Rows are points. The ring and each string are closed loops that go straight from each point to the next, and from the last back to the first. Before rounding, they use only three directions, however many columns there are. How many times does the string pass through the ring? Passing back the other way cancels.

Ring (7 x 4):
3.7; 7.1; -3.3; -0.8
1.6; 7.8; -0.5; 0.3
0.9; 4.7; 2.3; 2.1
1.1; 1.1; 3.1; 2.5
2.3; -1.4; 0.9; 0.8
4.1; 0.1; -2.3; -0.4
5.0; 2.5; -3.8; -0.7
String:
3.1; 4.0; -3.4; -2.2
2.3; 4.4; -2.9; -2.4
3.9; 3.1; -1.3; 1.0
5.9; 4.2; -3.5; 1.0
5.8; 6.7; -4.6; 0.1
3.6; 9.8; -4.2; -1.4
4.4; 7.0; -2.3; 1.2
3.5; 5.1; -1.0; 1.3
1.0; 6.2; -0.1; -0.3
0.0; 6.9; 0.5; -0.6
1.8; 5.2; 0.1; 0.6
3.1; 3.8; -0.4; 1.3
1.0; 5.9; 0.0; -0.2
-0.7; 9.9; -0.2; -1.6
1.5; 10.4; -1.9; -1.0
1.9; 10.3; -3.2; -2.0
2.1; 8.7; -3.7; -2.6
5.3; 7.4; -5.6; -1.5
7.5; 3.9; -4.7; 1.4
4.6; 2.9; -1.8; 1.3
1.9; 4.0; -1.9; -1.7
Times through: 1

Ring (6 x 8):
7.4; 3.3; 2.0; -2.9; 1.9; 2.2; -4.8; 1.0
0.7; -3.1; 1.7; 4.6; -3.1; 3.0; 0.0; -0.2
-3.7; -4.5; 2.0; 5.2; -4.3; 2.2; 2.9; -1.0
-3.4; -0.8; 2.0; 1.0; -2.0; 1.2; 2.8; -1.1
0.9; 6.5; -0.1; -2.8; 1.8; 2.5; 1.6; -1.0
6.2; 7.3; 0.6; -4.7; 3.3; 2.5; -2.7; 0.2
String (29 x 8):
0.6; -1.3; 4.4; -2.8; -0.5; -0.5; -1.7; 0.3
-1.6; -4.7; 5.5; -1.3; -2.3; -1.3; -1.0; 0.3
-0.3; -3.3; 4.3; -0.4; -1.9; 0.0; -1.0; 0.2
-0.3; -1.0; 2.1; 1.2; -1.7; 1.8; 0.6; -0.4
0.7; -2.4; 3.8; -0.4; -1.5; 0.5; -1.4; 0.3
-3.6; -8.4; 5.0; 3.7; -5.0; -0.1; 0.6; 0.0
-7.9; -6.5; 0.9; 9.5; -6.8; 3.2; 6.6; -2.0
-6.9; -1.9; -1.5; 9.1; -5.2; 4.9; 7.7; -2.6
-3.0; 0.2; -0.4; 4.7; -2.7; 3.8; 4.2; -1.6
-0.2; -1.4; 3.5; -1.0; -1.2; 0.3; -0.5; 0.0
-1.0; -2.0; 5.2; -3.7; -0.7; -1.5; -1.1; 0.2
-1.3; 0.2; 4.9; -5.7; 0.5; -1.9; -0.6; 0.0
1.9; 2.8; 4.2; -7.0; 2.1; -1.2; -2.3; 0.4
-1.8; 6.6; -0.3; -2.7; 1.4; 2.1; 3.6; -1.6
-2.8; 8.9; -3.2; 0.3; 1.1; 4.6; 6.4; -2.6
-0.5; 5.8; -1.6; 0.9; 0.3; 4.1; 3.6; -1.7
3.0; 3.2; 1.7; -2.5; 1.1; 1.7; -1.4; 0.0
1.5; 2.9; 0.7; -0.2; 0.1; 2.7; 0.4; -0.5
7.8; 6.7; 2.7; -8.1; 4.4; 0.6; -5.4; 1.1
10.5; 9.6; 2.5; -11.0; 6.4; 0.4; -7.1; 1.5
7.5; 10.2; 0.2; -7.1; 5.0; 2.4; -3.3; 0.2
10.4; 9.5; 2.9; -11.7; 6.6; 0.0; -7.3; 1.5
6.8; 8.2; 1.7; -7.9; 4.6; 1.1; -3.9; 0.5
4.8; 11.8; -0.7; -7.5; 5.2; 2.4; -0.7; -0.6
-0.7; 8.5; -2.2; -0.9; 1.6; 4.0; 4.2; -2.0
-3.4; 4.2; -2.4; 4.0; -1.4; 4.9; 6.0; -2.3
0.0; 2.4; 0.8; 0.0; -0.3; 2.4; 1.4; -0.8
-4.0; 2.2; -1.1; 3.7; -2.0; 3.8; 5.5; -2.1
0.9; 1.1; 1.9; -0.6; -0.4; 1.7; -0.1; -0.3
Times through: 3
